Rows are points. Each copy is the shape, with its points in the same order, stretched, turned, moved and blurred by noise. Some copies are also mirrored. Which?

Shape:
[[-25 -44 -10]
 [ 22  45   8]
 [-50   6 -34]
 [ 17   9  31]
 [-25  19   7]
 [ 20   6  14]]
Copy 1:
[[-33  15  49]
 [  3  -3 -40]
 [-49  53   9]
 [ -6 -28 -11]
 [-39   7 -13]
 [  2 -14  -3]]
Copy 1 is: mirrored
Copy 2:
[[-52 -26  15]
 [ 38   9  10]
 [-14 -60 -12]
 [  8  10  38]
 [  8 -33  21]
 [  2  11  23]]
Copy 2 is: mirrored

Shape:
[[ 33  12   3  -4]
 [ -4  -3  -8  -8]
 [-10  27 -18  -5]
 [ 39  12  35 -12]
 [-14  25  14  20]
 [  0  -9  16   7]
 [ 35 -12  -3  -4]
 [ 15 -12   0   7]
 [-15  26  -3  -2]]
Copy 1 (9 x 4):
[[ 35   4  -6  -2]
 [ -3  -4 -12  -5]
 [ -6  20 -23  -3]
 [ 44  10  23 -10]
 [ -4  29   8  22]
 [  8  -8  12  11]
 [ 33 -17  -7  -4]
 [ 15 -11  -7   9]
 [ -8  26  -8   1]]
Copy 1 is: only turned
Copy 2, 9 rows:
[[ 24  13  -3  -1]
 [ -9  -8 -10  -5]
 [-19  22 -10   2]
 [ 38  15  32 -12]
 [-19  14  21  16]
 [  1 -18  16   0]
 [ 29 -11  -7   0]
 [ 14 -17  -3   7]
 [-19  18   3   3]]
Copy 2 is: only turned
Copy 3, 9 rows:
[[  4  -1 -45  -1]
 [  8  -2  -4 -10]
 [ -3  34  -3 -14]
 [-22 -19 -60  -6]
 [-35  15  -7  10]
 [-13 -16 -13   7]
 [ 21 -15 -33   1]
 [ 12 -14 -13   5]
 [-18  25  -8  -8]]
Copy 3 is: mirrored

Shape:
[[  1  -9  -1 -22  12   9]
 [  7 -18 -16   8 -17  17]
 [ 31  -7   3  -4  -3  -4]
 [ 16 -17   8  -4  17   6]
 [-34  17  22  54 -19   3]
 [  8  17 -23   7   6 -13]
 [ 26   0  -1 -23  -8  24]
 [-19  19  17  55 -13  35]
 [ 20  -7 -12   1  29  -3]]
Copy 1, 9 rows:
[[-14  -3  -9  -9  18 -13]
 [ -8 -18 -16  15 -11   4]
 [ 21  -5  -1   5   4 -18]
 [  6 -14   0  -1  22  -6]
 [ -7   7  38 -17 -31  56]
 [ 16  16 -19 -19  -9   6]
 [ -4   5  -9  22   9 -23]
 [ -7  10  26  14 -17  58]
 [ 22  -6 -19 -13  23   3]]
Copy 1 is: mirrored
Copy 2:
[[  7  -7  25   4 -19 -11]
 [  6 -24 -15   3 -25   8]
 [ 29 -17   3  -8   0  -6]
 [ 18 -26  21  10  -2  -8]
 [-49 -22 -34   8  34  13]
 [  9   5 -18  10  -4 -28]
 [ 27   3  13  -7 -23  15]
 [-31 -13 -30  23  24  38]
 [ 29 -15   8  24  -5 -25]]
Copy 2 is: mirrored
Copy 3, 9 rows:
[[ -2  -3   0 -22  10  14]
 [ 10 -19  -3   9 -19  18]
 [ 26   3  11  -4   2   1]
 [ 11  -8  14  -7  18  13]
 [-44   5  33  46 -26   9]
 [  2  19 -19  13   4  -6]
 [ 22   7   4 -21  -8  26]
 [-28   7  28  49 -22  41]
 [ 15   1  -6   3  31   6]]
Copy 3 is: only turned
Copy 4 (9 x 6):
[[ 11  -1  -2 -15   8   8]
 [-17 -10 -26  -8 -22  12]
 [-12 -14  -6 -30  -9 -17]
 [ -7 -23  -2 -20  10   0]
 [-40  14   7  58 -10  -6]
 [ -6  11 -34  -4  10 -23]
 [ -8   5  -6 -41 -11  12]
 [-60  18  -3  39  -6  18]
 [ -9 -18 -23 -22  22 -13]]
Copy 4 is: mirrored

Shape, 13 rows:
[[  1   2 -15 -10  11  -1   7  -8]
 [  2 -14  -5 -20  10  -3   7  -6]
 [  9   7  -8  10  11   5   6 -12]
 [  4   4   1   4 -11   1 -28  -9]
 [  0  12  58  -7 -13  -7 -17  17]
 [  3   6   2   3 -11  14  -3   1]
 [ -3  13 -21   0 -25  -4   5  -6]
 [  9   9 -16   4   3  -5   0   8]
 [-10  14 -16   4  11  12 -11  -2]
 [ -9  -8   6  -5   2 -11   0  -7]
 [  4   8 -16  -8  -1  -3 -12 -10]
 [ -3  -1 -13   6  -5  -6  -1   1]
 [  4  12  18  -4   9  -9   9  -8]]
Copy 1, 13 rows:
[[  0  -6 -19 -14   3   1   6  -9]
 [  3 -18  -6 -19   5  -5   3 -10]
 [ 13   0  -8   7   0   8   7  -7]
 [ -5  17  10   5  -4   1 -15 -14]
 [ 11  19  33  -8 -34 -14 -23  29]
 [ -8  10   6   0  -8   7   2   2]
 [-14  19 -15  -8 -12  -3  17 -14]
 [  2  15 -13  -2   9  -8   7   5]
 [  1   4 -20   5   0  14 -11  -4]
 [ -2 -12  -2  -4  -9 -11  -4  -4]
 [ -3  12 -10 -10   2   1  -3 -15]
 [ -8   2 -13   4  -1  -9   6  -5]
 [ 23   0  -1  -9 -18  -6  -1   1]]
Copy 1 is: mirrored
Copy 2, 13 rows:
[[  3  -3 -10  10  10   3   1 -15]
 [  6 -19   3   3  16   6   0 -16]
 [  7   6 -16   3   3 -12   0  -5]
 [ -7   6   7   4 -14 -10 -29  -5]
 [ -2  14  60 -19  -4  -5  -5  22]
 [ -3   2   0  -3 -15   2  -4   3]
 [ -3   4  -4  20 -28   3   5 -17]
 [  9   4  -7  22  -5   0  -4   3]
 [-16  14 -16  13   4   1 -10  -1]
 [ -7 -10  13   6   6 -11  -1 -10]
 [  1   6  -5  14  -3   1 -16 -17]
 [ -4  -5  -3  20  -8  -6  -3  -2]
 [ 10  11  14  -5  11 -11   9  -6]]
Copy 2 is: mirrored

Shape (17 x 11):
[[  7 -24 -13 -42  13 -25  24  28  31  -5  -6]
 [ -2   3  -5  15  11   4  16 -10 -12   7  15]
 [  2  24   7 -16 -22 -20 -20  27  -1  -7  -6]
 [ 27 -26 -18 -32   3 -14  11  31  30  10 -27]
 [-16   0  -3   6  13  -6  -9   6  -3  28  -5]
 [-12 -15   1   0 -21   3   8  -4  -9  22   5]
 [  0   1  22  16   0   6   8  13  -4  30   3]
 [-14  15 -13  11  -7  24   8   8  -7  21   0]
 [ 19 -13 -20 -39  14 -19  30  20  23  17  -6]
 [ -5 -22 -14 -46  10 -16  15  47   6   2 -10]
 [ -2  24  29 -34  -9  16 -22  11   2   4  -8]
 [  0   1  16  13 -12  22   0  -3 -18   2 -14]
 [  2  -7   5  -6   3  -2  -6   1 -19  15   3]
 [-18   9  -1   7   1   6 -16 -17 -15  11  -8]
 [  8  12   7 -34 -23   5 -39  18   8   4  11]
 [  9   9  -2   1   1  12   0   4 -33  23  -2]
 [ 10   0  10 -12  -3  19 -29  30   6  -7   4]]
Copy 1:
[[  3 -28 -23 -26   0 -22  29  23  36   3 -39]
 [  2  -3 -19  13  10   4  12  -5 -21  21  10]
 [ 10  28 -13 -17 -17 -30 -26  19   4  -2 -21]
 [ 22 -24 -20 -22  -2 -14   2  27  32  21 -56]
 [-14  -3  -9   5  17  -6 -21   7   2  24  -1]
 [ -7  -9   7  21 -18  -7  -1   4 -16  27  -4]
 [ -2  12   8  19  13  -7  -4  22  -6  33   3]
 [ -8  19  -8   7  -8  23  -9  11 -21  34  -8]
 [  9 -23 -23 -27   2 -25  23  10  30  26 -43]
 [-13 -23 -18 -41  -5 -24  12  36  15  11 -39]
 [  7  22  28 -32  -1  -4 -17   8   8  10  -9]
 [  9   6  17  15   1  14 -11   9 -28  10  -5]
 [  3 -16  -1   3   3 -15 -13   5 -14  20  -2]
 [-10   4   2  12   3   9 -28 -14 -22  12   2]
 [ 18  13   2 -33 -30 -19 -32  13  14  14  -2]
 [  9   0  -5  -3   5  -1 -15   7 -39  38  -4]
 [ 18   8  -6 -23  -7   3 -23  33   8   6   4]]
Copy 1 is: only turned
Copy 2, 17 rows:
[[ 32 -24  -7 -35  16 -29  36  38 -15 -19  -8]
 [  5  -2  -2  11   7  25  26  -7   6  -3  10]
 [  9  33  -5 -17  -7 -15 -15  27 -10  21   0]
 [ 43 -24 -12 -22  28 -28   9  32 -19  -7 -24]
 [-11   3  -3   1  34   8  13  10   7  17  -5]
 [ -8   2 -15  13  21  -3  12  -6 -27  -1  11]
 [  6  13  10  35  27   5  23  13  -6  11   7]
 [ -4  17 -17  20  19  29   3  12  -8  -9  -6]
 [ 40 -17 -19 -26  22 -12  46  23 -16 -11 -16]
 [ 21 -25  -9 -33  22 -13  24  57 -35  -1  -3]
 [ -2  43  26 -18  13  -6  -4  12 -28   0 -17]
 [ -5   8  13  25   2   9  -7  -4 -19  -2  -4]
 [  4  -2   6  -1  15   8  12  -4 -15  20   8]
 [-24  14   4  -2  16  18  -2 -11   2   9  -7]
 [ 19  41   5 -33  22 -13 -20   5 -22   8   8]
 [  8   6  -3  12  14  27   5  -1 -23  20  -4]
 [ 20  18  18 -13  23   3 -20  20 -12  -4   9]]
Copy 2 is: mirrored
Copy 3:
[[ -4 -23  -6 -50  24 -17   5  24  36 -36 -21]
 [-16 -10 -10   3  16  -3  24  -2  -7  21  16]
 [-11  27   3 -26  -9 -20 -19  14 -19 -21 -10]
 [ 14 -14 -26 -42  19  -9 -11  40  35 -13 -34]
 [-24 -17  -3   7   8  -3 -18  13  -4  11   5]
 [-11 -16  -7  -4 -27  -3   1  -3   8  20   9]
 [-14 -12   2   8  -1 -12   8  30  -6  28  15]
 [-27  11 -18  -1  -1  13   2  11   3  28  18]
 [ -4 -23 -20 -58  29 -22   0  26  34  -1 -15]
 [-20 -25  -5 -60  11  -2  -5  32  19 -32  -6]
 [ -4  25  40 -22  -5  10 -17  14  -5   1 -10]
 [ -7  -1   3  11 -12  20  16  13 -15  24  -7]
 [ -1 -21   1 -12   0  -4  -6   7 -17  16   4]
 [-21  -6   4  12   1  10 -11 -12 -15  22  -3]
 [ 20  33  14 -24 -11  -2 -32   4  -2 -15   6]
 [ -8  -4  -5 -16   7   4  -4  13 -32  38   8]
 [ 16  18  11  -8   3  15 -17  27 -10 -17   7]]
Copy 3 is: only turned

Shape:
[[  0  14  30  -1 -18 -13   5  17  16  26  10  12]
 [  0  -1  -1  -2  -5  20  28 -17 -37   3 -12  17]
 [  4 -16 -22 -37   3  -5 -20 -16 -30   6  15 -18]
 [ -8  -9 -10  18  31  -4  12   2 -11  45   1  -2]
 [-14  -7  20 -15 -21   6 -22 -27 -10  11  -5  -7]
 [-41   8  -4 -20  33 -10  18 -15  -5   3   1 -23]
 [ -9  17  -4  13 -23 -11   7   7   0 -17   5  11]
 [-32  29 -15  26  -2 -15  -7 -17   0  19  -4   4]
 [-11 -23 -11   3  -5  17  24  43   6   5  -5 -18]
 [ 22 -14   1  20 -14 -27 -30 -24  -9   8   5  11]
 [  8  10 -19  20   8   4   5 -25  12  -4  14  -5]
 [-10 -19  19 -12  -3  -9  12   6   1 -11  27  -5]
 [ -4 -40 -55 -29  -2  -1  -9   2   2 -37   2  18]
 [-12  10  17 -17   8 -29  39  -3  -7  -1 -32   9]
 [ 13 -17  -9  21 -13  -7  24 -20  -6  32  14  -1]]
Copy 1:
[[  7  12  17   8 -20 -31  -5  19  28  17  -2  12]
 [  5   2   0  -1  -1   0  13   0 -35   4 -11  23]
 [  6  -4 -26 -37  14 -16 -20   3 -18  -1  34 -18]
 [ -7 -12 -14  24  29 -11  -4  11   8  24  -1  -2]
 [-11  -8  13 -23 -20 -12 -23 -15 -15   7   6  -5]
 [-39   6   8  -8  29 -17  11   0  -2  -7   5 -26]
 [  0  20   0  17 -23 -28  -3  12   0 -22  -8   7]
 [-23  16 -12  22   5 -35 -17 -21   3  -2 -11  -4]
 [ -3  -3 -10   8 -11  23  -1  44   9  -1 -16 -16]
 [ 29 -24 -22   7 -13 -38 -17 -21  -1   2  13   0]
 [  5  19 -14  20   5   4  15 -21   7  -1  15  -7]
 [ -5  -7  12  -5 -15  -9   3  26   4 -14  22 -11]
 [  4 -12 -60 -41   2   7  -5  11   7 -53  19   3]
 [ -3  -6  11  -9  11 -37  35  13  -2  -7 -28   2]
 [  6  -8 -24  23 -12  -9  18   3  -6  27  11   1]]
Copy 1 is: only turned
Copy 2, 15 rows:
[[  6  13  23   8 -30 -11  15   5  33   4  12  18]
 [-20   2  -3 -12 -13  13  25 -13 -35   1 -11  10]
 [ -9  -3 -11 -33 -13 -30 -30 -10 -19   8  11 -17]
 [-18  -3  -3  13  15 -11   9  -3   0  49  10  10]
 [-18   7  13 -13 -26  -7 -23 -30  10   0 -13  -7]
 [-34  18  -5 -11  36 -11   9  -8  11   2   5 -28]
 [  0  24 -15  16 -23  -2  15  10   8 -27   2   9]
 [-19  43 -25  23  -2 -10   3 -20  16   6  -7   5]
 [ -9 -29 -22   6  -3  12  12  41  15  20 -12  -1]
 [ 16  -5  -4  21 -29 -35 -15 -35  -6  -3   8  23]
 [ 22   8 -31   7   5   6   5 -21   1   4  13   0]
 [-13 -21   7 -13 -11  -6   8   4   9 -15  32  -8]
 [-10 -32 -50 -41   1 -18 -22  24 -12 -24  -4  22]
 [-16  16  25  -7  16 -23  44   0   1 -16 -14   6]
 [  4 -14 -20   3 -25 -13  25 -29  -2  32   9   8]]
Copy 2 is: only turned

Shape:
[[-10 -24 -22   1   5  19  14  -2  -8  35 -34  19]
 [ 28  19  17  -8 -30  -2 -28  -5 -16  13 -14 -16]
 [ 28  16 -18  -9   3  -7 -23  35   8  32   1 -17]
 [ 25 -29  -8  23   6  25  29  20 -20  -4 -22  31]
 [ 18 -23   1 -20 -13 -31 -12  27 -12  23   1 -24]
 [-12  22   2 -15 -10 -24 -32  42   0  22 -16  -4]
 [ -3  23 -12 -20  -4  -9  31 -15  25 -12  15  -8]
 [-22  20 -19  -4 -41   0   3  -6   7 -21  23 -30]
 [-26  31 -12  11   6  -8  34  -4  21 -21 -10 -28]
 [-12 -14  -4 -10  38  26  13   2 -34   5  -3  19]
 [-25  24   7  -3 -11  -3  10  -2  13 -20   5 -42]
 [ 16  -1 -12  -2 -10 -29 -10  -8 -11  -1 -14 -27]
 [-18   3  -1   9   2  -1 -12 -18  18 -35   2 -11]
 [-13   4  38 -10 -29   5   4  -9  13 -21   5 -51]
 [  4 -41 -18  30  27  41   4   9 -22  22 -12  18]
 [-26  28   6  13   3  -1  12 -22  29  -2  12 -30]
 [ 20  -7 -23 -30   2  -1 -18  25  24  17 -25   0]
 [  1 -34   1  26  15  10  16   1  -7  21  -3  46]]
Copy 1 (18 x 12):
[[  3   4 -16 -14  -2  34  10 -25  -7  33 -34   8]
 [ 10   2  -9   2 -19  -9 -22 -43 -35   3  35   2]
 [ 20  20 -54 -30  -9 -24 -38 -35   7  -8  20 -15]
 [  9 -16 -27 -19  26  26  19  -7  -5  -3 -20  22]
 [ 28  -6 -19 -28 -27 -27 -14 -32  -2  21  28   5]
 [ 22  27 -54 -14 -32   0 -38 -12  -8  18  24  -3]
 [-19  28  -7  28   9 -32   9  -3  27 -13 -11 -16]
 [ -9   1 -19  38  -7 -33   3 -10  -3  18   4 -32]
 [  3  20 -17  35  -2 -31  -4  27   1 -18 -44 -19]
 [  1  20   4 -30  31  17  14   9 -22  29 -12  18]
 [  5  13  -1  26 -12 -36  -5  12 -13  -8  -5 -31]
 [  6 -12 -10  -2 -26 -33 -20 -12 -11   9  -3  11]
 [-31 -11  12  24  -5 -16  -8  33   3  -4  -7 -21]
 [  4  -4  27  28 -22 -30  12  -7 -32  -8  15 -43]
 [  6 -20 -14 -34  31  28  -6 -10 -13  28 -24   2]
 [ -1  23  13  36   1 -27 -16   2   7 -14 -18 -38]
 [-10  16 -43 -34 -33   0 -13 -26  14  -1   8 -12]
 [  5  -9   4  -8  30  39   6  -8  18  24 -13  14]]
Copy 1 is: only turned
Copy 2:
[[  8 -44   3  11 -15   0  18  -4 -12  24 -16  19]
 [  7   4  30 -21 -17 -19  12   1 -11 -13  48  -5]
 [ 18   8 -10 -22   3 -10 -18   7 -33   9  56  30]
 [ 32 -38 -10  55  -4  14  15 -17  -7   4   7  19]
 [-12 -11  -9 -15  14 -12  20   2  -4  23  60  11]
 [-20  10  10 -14   3  -2   8  55 -28  -3  43  15]
 [ 23  19 -36 -19  25   5   5   3  12  -9  -9  -3]
 [-19  21 -27 -17  -2  -3  -1  -2  -1 -19   7 -26]
 [  6  25 -16  10  14   3  -8  21   6   6 -23 -30]
 [ 16 -37   5  12  29  33  13 -14 -21   6 -21   1]
 [-10  23  -8 -12  11  11  -7  16  12   3  -2 -42]
 [ -5  -1   5  -6   9 -36   1  -8   3   8  26  -2]
 [-15  12   0   9  17  13 -16  -8  23 -12  -9  -5]
 [ -7  13   2 -18   1  23   7   2  41   0  19 -51]
 [  9 -44   6  37  -4  26  -2 -40 -22  25  -8  29]
 [ -1  40  -3 -19   8  20  -7   0  17  10 -21 -17]
 [ 19 -25 -21 -18   0 -11 -13  23  -5   2  42  28]
 [ 11 -19  -4  31   5  32  25 -27  -1  17 -13  49]]
Copy 2 is: only turned
